Each point is reached from the start by the listed moves, each made once or not at all, plus a little noise. Say if it took an odd or an even number of moves. Then give how often each move was made.

Moves:
(1): [ 84  10 -10   3 -22   7]
(2): [-9 50  8 -2 -5  5]
(3): [ 8 -7 50  5  8  1]
Start: [ 1  1 -4 15  7 11]
Points:
[ 84  11 -15  18 -13  16] -> odd (1, 0, 0)
[ 73  61  -8  15 -18  21] -> even (1, 1, 0)
[92  3 35 24 -5 19] -> even (1, 0, 1)
[10 -7 46 18 15 13] -> odd (0, 0, 1)

Moves:
(1): [38 -7 -2 -8 -5 -3 10  4 -7 -1  1  7]
(2): [ 6 37  6 -2 -8 -7 -2 12  6 11  2  7]
(3): [  1  -8  44   1 -10 -10   1 -11   0   6   2  -2]
(4): [ 7 -9 -1 42 -3  2  4  5  4  3  6 -4]
(5): [ 10   5  10   5  43 -11  -2   3  -1 -13   4  -1]
(6): [  4   7   9  -1   7  43 -13   5  -8   6  -6  12]
(7): [-7  3  3 -1  4 12 34  5  9  0  7 -4]
(8): [ -1 -11   7 -10 -11  -4  -8  36   5   0  12  -3]
(9): [ 6 -2  4 -4 -1  1 -7 -8 30 -2  0 -1]
(10): [-3 -5 -3 -8 13 -3  1  1  3 37  0  6]
(11): [  5   6  -2   2  -4   9  -5 -11  -2   0  45  -2]
(12): [-7 -3  3  3 -1 -3  3 -1  6 -4  4 28]
Start: [ 30  25  11  14   5  17 -23   4  15   1   7  16]
Points:
[ 95  57  36 -12  40  42 -48  47  39  41  63  41] -> even (1, 1, 0, 0, 1, 1, 0, 1, 1, 1, 1, 0)
[82 19 36 47 49 56  6 17 48 -9 24 53] -> odd (1, 0, 0, 1, 1, 1, 1, 0, 1, 0, 0, 1)
[ 84   5  31  39  43  46 -33  46  18  29  73  59] -> even (1, 0, 0, 1, 1, 1, 0, 1, 0, 1, 1, 1)
[45 15 84 56 29 55 -9 38 28  1 79 43] -> even (0, 0, 1, 1, 1, 1, 1, 1, 0, 0, 1, 1)
[ 27  26  30   3   6  66 -11  49  22   8  20  25] -> odd (0, 0, 0, 0, 0, 1, 1, 1, 0, 0, 0, 0)
[39 24 22 61 49 19 14 17 25 -6 23  7] -> odd (0, 0, 0, 1, 1, 0, 1, 0, 0, 0, 0, 0)
[80 38 38 38 25  4  7 56 65 -5 44 46] -> even (1, 1, 0, 1, 1, 0, 1, 1, 1, 0, 0, 1)
[ 62  57  84  52  34  32 -43  11  48  12  15  27] -> even (0, 1, 1, 1, 1, 1, 0, 0, 1, 0, 0, 0)

Moves:
(1): [ 42   3   0   1 -10   5   2   4   0   4  -4   1   6  -1  -3  -2   3   2
  -3  17 -15   0   3  -2]
(2): [ 2 33 -4 -2 -4  0 -4 -4  6  2 -1 -9  8 -4  1  0 -3  7  0 -6 10 -6  2 -2]
(3): [ -6   0  36  -2   1   1  -6   4  11  -4   2   3  -9 -12   8 -10   0   1
  -1   0   3  -6   5  -6]
(4): [-3 -4  8 32  4  6 -7 -6 -1 -7  8 -2 -3  3  3  6 -1 -6  0  2  0  6 -3 -1]
(5): [  4   7   8  -4  37  -4  -2 -13 -13  -6  -4  -5  -3  -4   3  -6  -7  -3
   4   3   5  -6  -8   3]
(6): [-3  5 -3  0  5 26  2 -1 -4  2  2  5 -6 -3 -1  4  1 -7 -1 -3  3 -3  1  3]
(7): [  0   5   6   7   4  -2  36  -6   1   0  -3 -11  -1   3   0   7   1   0
  -4   4  -3  -2   8   2]
(8): [ 6  3 -7  5 10  0  4 40 12  0  0 -4  4  7  1  8  1 -6  2  1  0 -2 -7 -9]
(9): [ 5 -5 -3 -1 10  3  1 -9 25  1 -5  4  4  4 -4 -3 -6 -1  2  4  3  6 -1 -4]
(10): [-2  2  4  9  7 -3 -1  0 -7 31  2 -4  2 -3  3 -3 -3 -2  2 -2 -2 -6  5 -8]
(11): [-1 -6 -6 -9 -1  1  0 -1  4 -4 41 -3 -4  0  7  2 -8 -3  5  0  0  2  2 -4]
(12): [ 0  9 -4  5 -3 -8  3  0 -3  1  7 24 -3  6  2  4  0 -1  6  7  1 -2  4 -2]
(13): [ 1 -8 10  0  0 -1  5 -4 -2 -5  4 10 38 -7 10  4 -8 -1  7 -3  1  0  0  4]
(14): [ 2  0 14 -3 -5  9 -5 -2 -5  3 -1 -2  1 31  8  1  3 -8  1  6 -2  3  3  1]
(15): [-1 -1 -7 -6 -4  1 -4 -2 -2  3 -8 -2 -6 -6 41  0 -2 -2 -5 -5 -7  0 -3 -6]
(16): [  2  -5   4 -10   1  -2 -13  -7   4   2   3   4  -8  -7  -4  39   0  -1
   0 -10  -9  -2   4   1]
(17): [ 1 -2  1 -6  9  5 -3 -3  7 -1  7 -8  0 -6 -3  0 47  2 -3  5  4  4  9 -6]
(18): [ -1   1   1   2   1  12  -4   3  -2   9  -1   4   3  10  10   4   0  42
   1   6 -11   2   5   3]
(19): [  3  -1  -3   6  -2   3   1  -2  -1  -1  -7  -5  -2   0   1   3   3   1
  30   0   3 -11   2   1]
(20): [-13   8  -3  -7  -5   0   2   4   6  -2   3  -7  11  -8  -5   3  -6  -5
   1  42  -7  -5 -12  -5]
(21): [  2 -13   0  -3  -4  -1  -2   1   0   4  -2  -4  -1  -3   9   7  -5  11
 -15   7  35  -5  -1  -2]
(22): [ 0  5  5 -5 -2 -2  6  6 -6  4  3  4 -7 -9 -9  5 -9 -4 10  5  6 43  0  0]
(23): [ -4  -2 -12   0   6   4  -6  10  -5 -14  -6 -10   1   0   0   0  -5  -6
   4   4  -1  -5  35  -5]
(24): [-1  0 -3  3  4 -1 -2  8  7  7  1 -4 -4 -2  6  1  0 -4 -2  6 -3 -1  3 23]
Start: [  3 -20  17 -22  13  -1 -17  24  -8   4 -10   6  13  -7 -15 -10   7  17
  11  18 -32  -5  14  -9]
Points:
[ 30  -5  71 -37  14  40   6  23  16  58  34  32  33 -14  52  49 -21  20
  33  90 -74  26  41  -8] -> even (1, 0, 1, 0, 0, 1, 1, 0, 1, 1, 1, 1, 1, 1, 1, 1, 0, 1, 0, 1, 0, 1, 0, 1)
[ 53 -24  -3 -31  57  19   6   5   5   2   4 -10   9  -5  50   6  28  58
  32  74 -19 -21  68 -27] -> even (1, 0, 0, 0, 1, 0, 1, 0, 1, 0, 1, 1, 0, 0, 1, 0, 1, 1, 1, 0, 1, 0, 1, 0)
[  7  16  37  25  78   9  -9  45   8  29 -25 -15   8  -8  62   8 -19  52
  37  43   3 -36  56 -44] -> even (0, 1, 1, 1, 1, 0, 1, 1, 1, 1, 0, 1, 0, 0, 1, 0, 0, 1, 1, 0, 1, 0, 1, 0)
[-11 -25  75  -1  21   9 -21  74  15   6  22  14  40  -8  20  19  26  -5
  16  95   9  32  20 -11] -> odd (0, 0, 1, 1, 0, 0, 0, 1, 0, 0, 0, 1, 1, 1, 0, 0, 1, 0, 0, 1, 1, 1, 0, 1)
[ 59  -7  22 -30  35   1 -24  51  37  58  -5  -2  57 -40  -8  46  28  24
  13  42  -5  27  30 -18] -> odd (1, 1, 0, 0, 0, 0, 0, 1, 1, 1, 0, 0, 1, 0, 0, 1, 1, 0, 0, 0, 1, 1, 0, 1)
[ -1  -5   6 -46  13  25 -31   9  28  25 -11   2  50 -45  36  49 -22  19
  -5  49  -7 -17   9   6] -> odd (0, 1, 0, 0, 0, 1, 0, 0, 1, 0, 0, 0, 1, 0, 1, 1, 0, 0, 0, 1, 1, 0, 0, 1)

Moves:
(1): [ 40   5 -12  -1 -10 -13   3  -5  -9   0   9  -5  -3  -4  15   5   9  17
   1  -8   4   9  -8   5]
(2): [ -4  54 -11  -3   8  11  -3   4 -17   7  -1   0   8   3 -13  -1   6 -15
   5  -6   4   0 -15   6]
(3): [  7   9  47   0   1   2   3 -12  -4   1   3 -15   9   8   1 -14  -5  -1
  -2   4  11   1  11   0]
(4): [ 5  4  3 35 -3  3 -3 -1 -4 -4 -5 -6 -4 -8  7  2  6 -5  6 -2  5  5 11 -4]
(5): [ 15  -2   7   5  52 -19  -5  14  16  10  11   0   6  -3  -5  -9  21   0
 -18  -3  10 -13   2  14]
(6): [  7  -8  -7 -10   1  49  -7  -2   1 -12  12  -5 -20  -2   4   4   6   0
  -5 -10  -2  -8  17   6]
(7): [ 5  7  3  5  2  9 52 16  5  6 -7  9  1  7  0  3  5 -3 -5 -1  0  1 15 22]
(8): [  6   6   1   2  -5  -4 -18  46  -5  -4 -11   3   7   8  -4   2  -5   9
 -12   6   7   7  -2  -2]
(9): [ 2 10 -3  0 -9 -3  1  0 41  1  2 -6 -2 -5 -5  8 -3  4  3 10  5 -2 -4 -1]
(10): [ 1 -6 -1  3 -9  9 -2  0  0 34  1  0  7 -3 -3 -7  3  2  1  1 -4  9 -4  4]
(11): [ -2   7   3   1  -6  -5   2  15   6   2  47  -3  -4  11  -6   4   5  -4
   1   1 -13  -1   9  -7]
(12): [15  5  8 -7  0  3 -9 -9 -2  2 -1 47 -1 10  1 -5 -5 -9 -1  9 -2 -9  7  9]
(13): [ 9 -5 -6  5  4  9 -1 -4  2 -9  8  3 34  5 -1  1 -2  0  9  2  2  0  0 -8]
(14): [  1  -4  -8   4  -1   5 -11  -8  15   7  -6  -1 -11  55 -12   8   5   1
  -1  -7  10   3  -4 -10]
(15): [-6 10  3 -9 -3  1 -4  2  8  2  3  2  4  3 37 -1  1 -2  6  3  3 -1 -6 -1]
(16): [  5   0  18   2   7  -2  -4 -10 -12  14   5   0   2 -10  -3  55 -12  -9
   4   5   7   4 -10   4]
(17): [-5 -2 11 -3 -6 -1 -4  0  3 -6 -2 -1  0  0 -1 -1 34  2 -4  1 -1  6 -1 -5]
(18): [-11   4   8   7   5   2  -3  -3  -3   2   7   2  -2   3   5   8  -1  38
   2  -1  -6   2  -2  -2]
(19): [ 3 -3  7 -2  4  1  1  8 -6 -8  1  3 -7  3 -4 -4 10  2 34  5  9 -4 -1  5]
(20): [ 10   0  -6   1   0  -1   4  -4 -11  -2  -4  -7  -8  10  -2  -1   3   7
  -7  41   0 -16  -1 -10]
(21): [ -4   4  -4   0  -9  -2   4   1   0   7  10   7  -2 -11  -6  -3   7   3
  -3  -8  32  -7   1  -7]
(22): [-1  0 -5 -4 13  0 -4 -7  5 -5  2  8 -9  0  1  1  1  3  2 12 11 41  2 -3]
(23): [  6   9  -9 -12  -5 -10  -5  -1  -8   5 -15  -4  12  -4   2  11   0   5
   8   3   5  -2  34  -2]
(24): [-14  -2  -4   8  -6   0 -10  -1  -4 -11   4 -18   7   7   2   0   1   3
 -12  13  14   2   6  45]
Start: [-14   2  12   4   4  -6   8  -1  -5 -36   1  27  -9 -27  -4   5 -20  12
  21 -13   0  22   5  24]
Points:
[ 63  42  62  50  13 -37  50  15   9  19  63 -17   3 -29 -10  54  30  31
  35  50  81   8  65  94] -> even (1, 0, 1, 1, 1, 0, 1, 0, 1, 1, 1, 0, 0, 0, 0, 1, 0, 0, 1, 1, 1, 0, 1, 1)
[ 12  65  50 -13  -1  61 -43  23  -3  -5  44  61 -22  64 -36  -6  23   0
   3  -1  22  72  26  20] -> even (0, 1, 1, 0, 0, 1, 0, 1, 0, 1, 1, 1, 0, 1, 0, 0, 1, 0, 0, 0, 0, 1, 0, 0)
[ 64  83  56  21   6  40 -50   5 -57 -25  -1  44 -22  33  -4  72  -4  47
  61 -12  52  30  43  41] -> even (1, 1, 1, 1, 0, 1, 0, 1, 0, 0, 0, 1, 0, 1, 0, 1, 0, 1, 1, 0, 0, 0, 1, 0)
[ 57   6  -4  60  34 -33 -20  47 -18 -54  13  -1  28 -12   5   3  13  43
 -11  36  44  16  14  64] -> odd (1, 0, 0, 1, 1, 0, 0, 1, 0, 0, 0, 0, 1, 0, 0, 0, 0, 0, 0, 1, 0, 0, 0, 1)
[  1  29  55  27  -6   0  33   8 -19  15  47  86 -17 -33  -6  68  33  34
  68  11  42  66  67  40] -> even (0, 0, 0, 1, 0, 0, 1, 0, 0, 1, 1, 1, 0, 0, 0, 1, 1, 1, 1, 0, 1, 1, 1, 0)
[ 31  -4   7   8  -5  43 -40   9  -5  -7  35  39 -11  15  -6  75  28  77
  14 -18  61  88  -2   7] -> odd (1, 0, 0, 0, 0, 1, 0, 1, 0, 1, 0, 0, 1, 1, 0, 1, 1, 1, 0, 0, 1, 1, 0, 0)
[ -2  81  15  45  44  36  19  29  29  -9  70   4 -24  15 -37  87  40  30
  41 -13  78   1  66  94] -> even (0, 1, 0, 1, 1, 1, 1, 0, 1, 0, 1, 0, 0, 1, 0, 1, 0, 1, 1, 0, 1, 0, 1, 1)
[ 14   8  21  -2  47  36   7  19  12 -12  54  58 -36  68 -19  16  67  57
  19  54  32  34  83  90] -> even (0, 0, 0, 0, 1, 1, 1, 0, 0, 1, 1, 1, 0, 1, 0, 0, 1, 1, 1, 1, 0, 1, 1, 1)
[ 66  30   3  21 -27  25 -51  24 -31 -44  60  45  -2  46  28  83   6  32
  51  42  80   7  57  47] -> odd (1, 0, 0, 1, 0, 1, 0, 1, 0, 0, 1, 1, 1, 1, 1, 1, 0, 0, 1, 1, 1, 0, 1, 1)
[ 53  51  74  -3  26 -36  16  48 -23 -32   8  51  13   9  37  -8  55  82
  11  52  85  -3  60  95] -> even (1, 0, 1, 0, 1, 0, 1, 1, 0, 0, 0, 1, 0, 0, 1, 0, 1, 1, 1, 1, 1, 0, 1, 1)
[ 42  89   7 -28 -12  32 -14 -17  11 -26  82  67 -46 -23  18  69  33   5
  23  41  44  41  -2  21] -> even (1, 1, 0, 0, 0, 1, 0, 0, 1, 0, 1, 1, 0, 0, 1, 1, 1, 0, 0, 1, 1, 1, 0, 0)
[ 43  29  66  -2  40 -20  48  16  -3  21  36  55  12   6 -12 -14   4   9
  -1  40   6 -11  77  53] -> even (0, 0, 1, 0, 1, 0, 1, 0, 0, 1, 1, 1, 0, 0, 0, 0, 0, 0, 0, 1, 0, 0, 1, 0)

Moves:
(1): [ 13   5  -5  10 -14 -11  16  15  -5   6   0  12 -14   8  -4   0 -11  19
  -5   7  -7   0  -4  -1  -2]
(2): [  4 -10   0 -14 -14  24 -42  -1   8 -18  22  22   8  -4 -10  -7   2   3
  -4 -14   9   7 -20   6  -3]
(3): [  5  -5   8   2   8  16 -10  13  -9  11  -9  -9 -11  20  25  -9  -3 -11
  28  13 -30  -5  -8   9 -17]
(4): [ -1   9  -6   5   6 -11 -10 -20   7  14   2  -4  15   4  15  12  -3  10
  22  -7  10   6   6 -12   1]
(5): [  5   0   8  -1  10 -29   7 -21 -17 -14   4  -1 -12 -13 -18   3   6  11
   1  26   2  -2  16   6  -7]
(6): [  5  -1  -9  19   1   1  -4   1 -25  -7   0  13  -7  13 -18  21  16   0
  -6 -20  22  -1   0  -6  13]
(7): [-13  15  -4 -12   7  -2   8  -5  -1  -9   1  -8  -6 -10  12  -9  -4   6
   2   1  -2   6 -22  -3  -9]
(8): [-18  -9  19   5   2  22  14  -4   8 -31   0  15 -11  -9 -14   1   0  -8
  -6   6   0   1  24   0  -6]
(9): [  7   6   5  -7  -2  15  -2  13  12  -3  -4  -8 -10  -9   4   2  -8  10
  -5 -17   2  17 -14  11 -10]
(10): [-10   3  29  14  -7 -12  21  -2   2  26   0  -7 -14  11  -1   9  13  13
   3 -18  -8 -10  -2   4  -8]
(11): [ 38 -12  23  -7 -12   3   9 -14   3   8  15   4  -8 -19  23   3 -23 -34
  -2  -8   0   6   1  11 -18]
(12): [  4 -18 -15  10   1 -10  -4 -25  23   0 -14   3 -14  19  -3 -14  -1  16
  -4  12  19   6  -9   3  14]
(13): [  8  18 -12  -5   0  17   9  -4   8  -6 -11 -14  19  -5 -14 -22  12  23
   3  -8 -31   7 -14   7  26]
(14): [-22   3   3  12  15  -3  12   5 -14  11   1  -4   9  28  -8   8   1 -12
 -25  20 -41  -2   8  15 -14]
(15): [-11  21  -8   5   9  -3  12 -18  -8  14  -1   8  -7  26  18   2  19  -4
   4 -17  13 -10  20  12 -10]
(16): [-16  -9  -9  -6  -3  -2 -13  -1  -3 -10  24 -13  -1  11   4  16  16   7
  -4  16 -15   4  10  13  25]
(17): [ -8  13 -12   0  15  11  -2   8  12  -3   1  40 -17  -2  -6  -3   8 -11
  -3  12 -15 -11 -19   1  10]
(18): [ 14 -41 -17  -1  12  28  14   0  -3   7   6 -11 -15 -17   2 -21 -17  19
  21   9  -1 -17   1   2   6]
(19): [  3 -26 -12 -24   8  -6   2  -8 -13  13 -18   9 -11   2   7   6   5  -5
  19  -4  -8  14  13 -15 -16]
(20): [-15  18 -10   7 -11  15  -8 -17   7  12  -2  -9  -7   6  -7   2 -21  -8
 -20   7 -16   3   0  13  10]
(21): [ 21 -20  24  -7  -3   9  18  18  -3   3  -6  10  21  -9  -4   0  -4   5
  23  28  16   3 -34  32  -2]
(22): [ 10  -3   5  -3   2  -1   9 -11   4   1  12 -18  -8   1   4  16   6 -20
 -11  27  -4  16   8   1 -37]
(23): [ -7  13 -10  -5  -9  -6   0   2   7  -2   7 -13  -4  12 -16  -2  -9  -7
  11 -30   2   4  15  -2  18]
(24): [ -2  -3  11  24 -13 -12   3   5  -8  25   3  -2  12   2  10   6  13  -4
  17 -20  10  28 -13  16  -2]
Start: [ 27  36  25  -4   8 -12  10 -29 -24   3   9   8   1  -3   1 -12  17 -20
  -1  12  -3   8   4   9  -4]
Points:
[ 28   4  10  32   7  29  45 -90  -2   1   7 -49 -46  16 -33 -51   1 -10
  39  53 -54  49  22  66   3] -> even (0, 0, 1, 0, 1, 0, 0, 1, 0, 0, 0, 1, 1, 0, 0, 0, 0, 1, 0, 1, 0, 1, 1, 1)
[ 56  27  91  -8 -34  52  22 -71  20   9  31  21  31 -30 -15  -8  -9 -16
  20  -1 -23  34 -36  68  -3] -> even (0, 1, 0, 1, 0, 0, 0, 1, 0, 1, 1, 0, 1, 0, 0, 0, 0, 0, 0, 1, 1, 0, 0, 0)
[ 15   2  -8  29  19   8  11 -54 -41   6  31  48 -28  26 -66 -27   5  -1
  11  41   2  33 -72  95  26] -> even (0, 1, 0, 0, 1, 1, 1, 0, 0, 0, 0, 1, 0, 1, 0, 0, 1, 1, 0, 1, 1, 0, 1, 1)

Moves:
(1): [ -8 -27   2  -9  -6   3  -2   5  -6   6   1   0  -9  -9   1   0   4  -8
   1 -12  -1   7   6   0 -11]
(2): [-11   6   4   4 -10   6  -2   0   8   8  -6  -3  -3  -2  -3  -7  -8  -7
  11   9   1  -4  -4  -6   3]
(3): [ 10  13   1 -13   8 -11  -2  -3   3  -7  -1   4   5   4  -8  -2   0   3
   6  -7   9  -3  -3   5  -6]
(4): [  1   2 -17  25 -20   0  11 -14  -6   6 -10  18   9   5   0  -9   0   7
  19   2 -12   8  -4  -1  -9]
(5): [  1  -3  17 -23  -1 -13   1  -3  -9  -6  -4   3  -5  -1  23  -9   2  -6
  -5  14  13  -1   4 -12  -9]
(6): [ 15   7  12  15  13  -2  14  15  -9  13   5   7 -10  -6  10   1   6   5
  -5 -15   2  -2  -2  -5  -3]
(7): [  2   1  18   7  10  -2  -4   7   1   2  -2   7  10  10  14   2 -11   5
  20  19  -7  -2  -3   6  -3]
(8): [-14   9   7   5  12 -12  -1   8 -12   9   5   2  -2   6  16   1 -10 -16
   8  -6   3  12  17   5   1]
(9): [  5   1  12   5  -2   2  -2 -16   0  -1  -8   5   8 -11  -2  -3  -4   1
  -7  -3   0   1  -4   5   5]
(10): [ -1   1  -5  -9 -13  -4  -8  10  -6 -10  -6   9   0   4  -5   3  -5 -10
   0 -32  -3  -5 -19 -22  -4]
(11): [ 7  0 -3 -8  3  2 -7 -4  4  9  9  0  0 -4  3 -4 -4 -9  8  9  7  8  7  4
  8]
(12): [  5  -9   0   0   5   8  13  -7  -7  -8   4  -3 -11   4 -16  -6 -21 -10
   7  14 -13  -8  -1   7 -14]
(13): [  9   1   2   1   9  -3   1  12 -12 -14 -14  -8  17  -7   2 -12  -3  -1
   2  14  -2  -7  -7  -6   9]
(14): [  4 -12   1   9  -5   3   3   6   7 -16  -2  -4 -11 -11   6   9  -1   2
 -10   0  -2  -4  -4  -7  -2]
(15): [  8  -9  -9  -1  -2  -3  -3  -7  -7  -1  21   9   9  -3   3 -13  -6 -12
   7 -11 -10   0  -2   3   0]
(16): [  2   6   9   8  -6   2  -4  -2   2   9   2   7   2   4   5   2 -11  20
  -4  16  10  -2   0   9 -12]
(17): [  7  -6   0  -8  -1  -8 -12  15 -11   9  14   3   9  -5  -8   0   1   3
  -3  -1 -12  -4   0  -1  -9]
(18): [  0 -10  -4   3 -10  -6   4  18   1 -10   2  -6   5  11  -9 -14  10 -14
   7  14  -8   6  -3   4 -15]
(19): [-12   3  -8  10  22  -3 -12   5  -3   6   6  -7  16  -6   1  12  -2  -4
  -2   0  -6   4  -3  10 -15]
(20): [-13   0 -10   1   9 -13   1 -17  -5   1 -13 -13  13   0  15   5   9  -3
  12 -14 -17  13  -9   8   8]
(21): [ 12  17  10  11  10   3   0  10  -9 -13  -1   2  -3  -9  -4   1   4  -2
   4  -2  -1   2  -1  16 -13]
(22): [  3   0  19   5 -12   7   1   5   3  -5 -14  -9  26  -8   5  17 -20  11
 -11 -12  -4  -3   7  -1   0]
(23): [ 3  7  6  5 -5  0  4  4  2 14  4 10 -1  3  3 14 -3 -6 14 -7  5 -3 -5  6
  6]
(24): [ 5 -1 -3 -3 14  3  0  6 -3 12 -7  2  3 -8 10 -8 -5  3 -3 12 -5 -7  3  3
 -6]
Start: [ -2   3   3   5   9  -2  15  -1   1  14 -10  14   3   3   4  -1  13  -9
   1   4  -5 -17   1  -6   9]
Points:
[ 42 -25  58   9  20 -19  -2  55 -59 -17 -11  22  51 -69  35   7 -11 -26
 -29 -56 -32 -30 -24 -26 -43] -> even (1, 0, 0, 0, 1, 1, 0, 0, 1, 1, 0, 0, 1, 1, 1, 0, 1, 0, 1, 0, 1, 1, 0, 0)
[ 43 -24  54  -6  62 -19   7  43 -29  12 -12  17  54 -44  72  -9 -27 -16
   9  15 -12 -27   3  -7 -30] -> even (1, 0, 1, 0, 1, 1, 1, 0, 0, 0, 1, 0, 1, 1, 1, 0, 0, 0, 1, 0, 0, 1, 0, 1)
[ 27   5  56   9  14 -48 -21  28 -32 -27 -14  23  88 -17  39   9 -23 -11
  14 -15 -44 -18 -36  17 -65] -> even (0, 0, 1, 0, 1, 0, 1, 0, 1, 1, 0, 0, 0, 1, 1, 1, 1, 1, 1, 1, 1, 1, 0, 0)
[ 12   1  60  51 -15 -11  42  48 -30  18 -43  42  18  10  57 -19 -61 -16
  36  39 -32 -29  -8 -25 -64] -> odd (0, 1, 0, 1, 1, 1, 1, 1, 0, 1, 0, 1, 0, 1, 0, 1, 0, 1, 0, 0, 0, 1, 0, 1)
[ 24  -9  32  51  60 -17  14  63 -57  49   6  22  51 -21  27 -25 -25 -36
  69  42 -68 -26 -29  49 -67] -> odd (1, 1, 0, 0, 0, 1, 1, 0, 0, 0, 0, 1, 1, 0, 1, 1, 1, 1, 1, 1, 1, 0, 1, 1)
[ -1 -26  22  27  13  -9   4  38 -28   8  -7  20  17 -14   8   2 -38 -61
  26  11 -17 -10 -15   8 -34] -> even (1, 0, 0, 0, 0, 0, 0, 1, 1, 1, 1, 1, 1, 1, 0, 1, 0, 1, 1, 0, 0, 0, 1, 0)
[ 14  -4  37   3  23 -13   9  43 -33 -13  -3  -3  41 -11  -7   1 -12 -29
  -2  30 -37 -22   4  18 -66] -> odd (0, 0, 0, 0, 1, 0, 0, 0, 0, 0, 0, 1, 0, 0, 0, 0, 1, 1, 1, 0, 1, 1, 0, 0)
[ -5  24  -2  67  38 -33   2  23 -48  13 -24  13  54 -18  36   9  -1  -1
  27  14 -44   2 -11  30 -33] -> odd (0, 0, 0, 1, 0, 0, 0, 1, 0, 0, 0, 0, 1, 1, 0, 1, 1, 0, 1, 1, 1, 0, 0, 0)
[ 30 -33  33  -5   3   3  18  26 -11   1 -12  39  25 -11  17  13 -55 -28
  31 -31 -36 -45 -18  -8 -32] -> even (1, 0, 1, 0, 0, 0, 1, 0, 0, 1, 0, 1, 0, 1, 1, 0, 0, 0, 0, 0, 0, 1, 1, 1)
[ 36  39  69  29  54 -61   7  43 -64  19  -5  22  93 -25  54   0 -15 -26
  21 -16 -23  -7 -10  41 -44] -> odd (0, 0, 1, 0, 1, 1, 0, 1, 1, 0, 0, 0, 1, 0, 1, 1, 1, 1, 1, 1, 1, 1, 1, 0)
[ 20  18  20  46  36 -30   9  26 -59  21 -31  26  95 -15  56 -17 -30 -10
  56   5 -71  -6   2  26 -14] -> even (0, 0, 0, 1, 0, 0, 1, 1, 0, 0, 0, 0, 1, 0, 1, 0, 1, 0, 0, 1, 1, 1, 0, 1)
